Each row of a before or after table is a point. One or more steps were done to the points. Then noise was added and the rows were shuffled. The steps act on columns, c1 being the first. Name the steps. A step turns or swaps two columns, mirrors them in a line or flattens them onto one, adds a multiple of one to another, or multiplies or shifts one. Angles are multiples of 10 degrees, from the lower column toward the higher: turns from -170 to 170, lines from 10 to 170 but not 90. Use the fewest steps. Two steps may share a column if one is a turn and the other turns, adds or multiplies; they go together, in the order done. Otherwise the lowest column goes first.
(in the rows, 128 means zero)

Before (8 x 2)
[[116, 123],
[109, 105],
[177, 117],
[137, 94],
[137, 132],
[110, 151],
[139, 155],
[165, 183]]
After (8 x 2)
[[140, 123],
[141, 162],
[143, 101],
[112, 132],
[104, 104],
[103, 152],
[177, 74],
[191, 140]]
Steps: multiply c1 by 1.3; multiply c2 by -1

Before (12 x 4)
[[120, 140, 104, 128],
[104, 147, 184, 77],
[98, 156, 160, 117],
[116, 135, 107, 136],
[108, 128, 91, 158],
[155, 136, 175, 117],
[122, 129, 150, 127],
[149, 135, 167, 106],
[113, 187, 102, 117],
[105, 121, 84, 101],
[164, 158, 115, 123],
[89, 147, 126, 136]]
After (12 x 4)
[[104, 109, 93, 150],
[123, 125, 148, 127],
[118, 121, 84, 115],
[165, 107, 71, 101],
[100, 104, 118, 110],
[113, 131, 93, 116],
[108, 74, 151, 139],
[113, 152, 87, 116],
[153, 117, 164, 126],
[149, 106, 154, 132],
[86, 126, 96, 110],
[110, 91, 15, 82]]
Steps: add -1.5 times c2 to c3; turn c2 and c4 by -120 degrees

Before (12 x 9)
[[115, 162, 132, 129, 151, 155, 125, 136, 145],
[173, 80, 150, 140, 111, 185, 107, 143, 149],
[93, 109, 81, 154, 115, 136, 109, 87, 66],
[103, 87, 85, 128, 104, 110, 158, 122, 151],
[156, 172, 111, 125, 114, 175, 192, 130, 138],
[157, 88, 94, 146, 174, 119, 115, 150, 145],
[197, 114, 111, 143, 174, 139, 201, 108, 155],
[101, 119, 151, 140, 112, 107, 108, 132, 84],
[100, 110, 104, 150, 124, 119, 125, 163, 128],
[148, 181, 86, 144, 152, 105, 104, 142, 142],
[159, 85, 95, 103, 151, 131, 112, 136, 132],
[113, 127, 156, 155, 111, 129, 134, 88, 110]]
After (12 x 9)
[[83, 93, 125, 151, 104, 101, 113, 139, 153],
[124, 80, 199, 117, 152, 105, 109, 135, 82],
[64, 129, 117, 176, 143, 109, 201, 90, 159],
[135, 112, 133, 125, 150, 88, 123, 178, 135],
[108, 99, 83, 110, 139, 155, 107, 110, 169],
[83, 181, 133, 151, 143, 76, 104, 151, 115],
[119, 106, 169, 104, 130, 80, 159, 154, 169],
[96, 170, 123, 115, 128, 146, 192, 125, 115],
[162, 98, 126, 110, 140, 79, 107, 131, 94],
[142, 167, 128, 151, 130, 126, 125, 135, 123],
[84, 103, 120, 174, 146, 89, 114, 151, 160],
[157, 118, 146, 112, 154, 100, 133, 89, 112]]
Steps: turn c1 and c3 by -140 degrees; turn c3 and c8 by 40 degrees; turn c2 and c9 by -30 degrees; swap c4 and c5; shift c6 by -30

Before (10 x 12)
[[137, 142, 118, 109, 85, 155, 177, 173, 142, 111, 159, 135],
[98, 152, 98, 61, 115, 118, 144, 187, 153, 142, 145, 154],
[111, 105, 148, 123, 127, 142, 140, 118, 134, 128, 123, 109],
[152, 105, 133, 134, 123, 154, 125, 146, 120, 140, 151, 148],
[106, 139, 139, 103, 81, 110, 151, 133, 138, 95, 118, 161],
[163, 137, 104, 84, 159, 138, 109, 126, 169, 133, 100, 165],
[121, 103, 119, 141, 130, 97, 156, 170, 135, 123, 104, 165],
[146, 99, 132, 122, 160, 104, 150, 111, 145, 160, 102, 167],
[160, 130, 112, 65, 116, 108, 116, 157, 126, 106, 160, 115],
[90, 111, 85, 127, 117, 123, 148, 150, 125, 95, 171, 158]]
After (10 x 12)
[[97, 97, 137, 141, 164, 104, 97, 128, 152, 133, 153, 50],
[155, 169, 91, 111, 115, 127, 160, 154, 143, 128, 154, 23],
[118, 160, 84, 126, 88, 157, 143, 115, 180, 125, 119, 120],
[121, 99, 95, 97, 127, 100, 131, 115, 156, 127, 149, 32],
[150, 122, 141, 139, 124, 140, 131, 120, 142, 128, 146, 156],
[102, 160, 71, 166, 118, 107, 148, 123, 114, 119, 131, 190],
[139, 121, 118, 152, 80, 110, 159, 117, 151, 115, 116, 33],
[82, 99, 96, 161, 160, 137, 109, 147, 126, 91, 115, 74],
[147, 152, 40, 151, 117, 120, 107, 120, 155, 116, 110, 42],
[97, 142, 119, 116, 121, 156, 120, 113, 127, 138, 155, 98]]
Steps: turn c1 and c12 by 160 degrees; multiply c12 by 2.5; turn c2 and c11 by -80 degrees; turn c3 and c8 by -120 degrees; turn c3 and c4 by -150 degrees; turn c7 and c9 by 70 degrees; turn c7 and c10 by 70 degrees

Before (10 x 18)
[[119, 122, 124, 136, 133, 120, 143, 128, 116, 103, 101, 134, 138, 153, 125, 106, 115, 121],
[147, 160, 128, 147, 114, 102, 129, 127, 129, 160, 181, 126, 146, 130, 149, 101, 92, 121],
[124, 93, 117, 121, 127, 135, 130, 119, 135, 123, 133, 130, 137, 130, 146, 131, 117, 134],
[156, 188, 136, 130, 96, 110, 94, 133, 147, 131, 154, 144, 130, 112, 148, 121, 132, 126],
[169, 152, 129, 126, 81, 139, 143, 136, 133, 143, 168, 93, 134, 115, 141, 90, 103, 126],
[149, 118, 149, 139, 139, 116, 137, 105, 133, 125, 117, 139, 119, 148, 117, 118, 117, 122],
[151, 160, 128, 137, 86, 89, 94, 149, 132, 138, 144, 148, 111, 121, 116, 102, 140, 147],
[118, 117, 109, 143, 150, 151, 133, 96, 135, 115, 129, 100, 118, 131, 120, 112, 115, 119],
[122, 100, 132, 163, 127, 148, 121, 113, 114, 119, 108, 124, 134, 151, 129, 117, 133, 115],
[128, 109, 145, 144, 140, 132, 135, 141, 135, 114, 130, 109, 128, 109, 127, 117, 119, 121]]
After (10 x 18)
[[144, 188, 92, 131, 98, 140, 143, 150, 129, 137, 142, 146, 104, 120, 124, 172, 160, 151],
[145, 109, 109, 133, 116, 113, 117, 106, 131, 126, 114, 135, 115, 145, 128, 118, 125, 122],
[126, 57, 138, 128, 133, 134, 119, 116, 134, 120, 131, 130, 140, 130, 126, 133, 132, 136],
[150, 246, 108, 138, 120, 129, 134, 132, 148, 127, 154, 146, 124, 109, 123, 156, 155, 126],
[139, 191, 105, 160, 102, 140, 97, 129, 130, 157, 177, 123, 127, 132, 130, 140, 136, 119],
[126, 92, 125, 137, 116, 111, 120, 143, 134, 114, 132, 109, 120, 109, 129, 113, 127, 122],
[115, 107, 158, 130, 107, 138, 118, 95, 133, 121, 137, 101, 111, 132, 124, 109, 125, 116],
[110, 74, 146, 157, 119, 116, 133, 108, 114, 119, 108, 125, 110, 152, 132, 127, 128, 110],
[165, 176, 140, 141, 93, 124, 104, 135, 137, 145, 169, 94, 124, 121, 126, 177, 121, 126],
[120, 116, 119, 139, 110, 137, 113, 124, 115, 103, 96, 135, 128, 151, 129, 123, 116, 124]]
Steps: turn c1 and c4 by 20 degrees; turn c4 and c13 by -40 degrees; multiply c2 by 2; turn c3 and c6 by -110 degrees; turn c5 and c16 by -90 degrees; turn c7 and c17 by -100 degrees; multiply c15 by 0
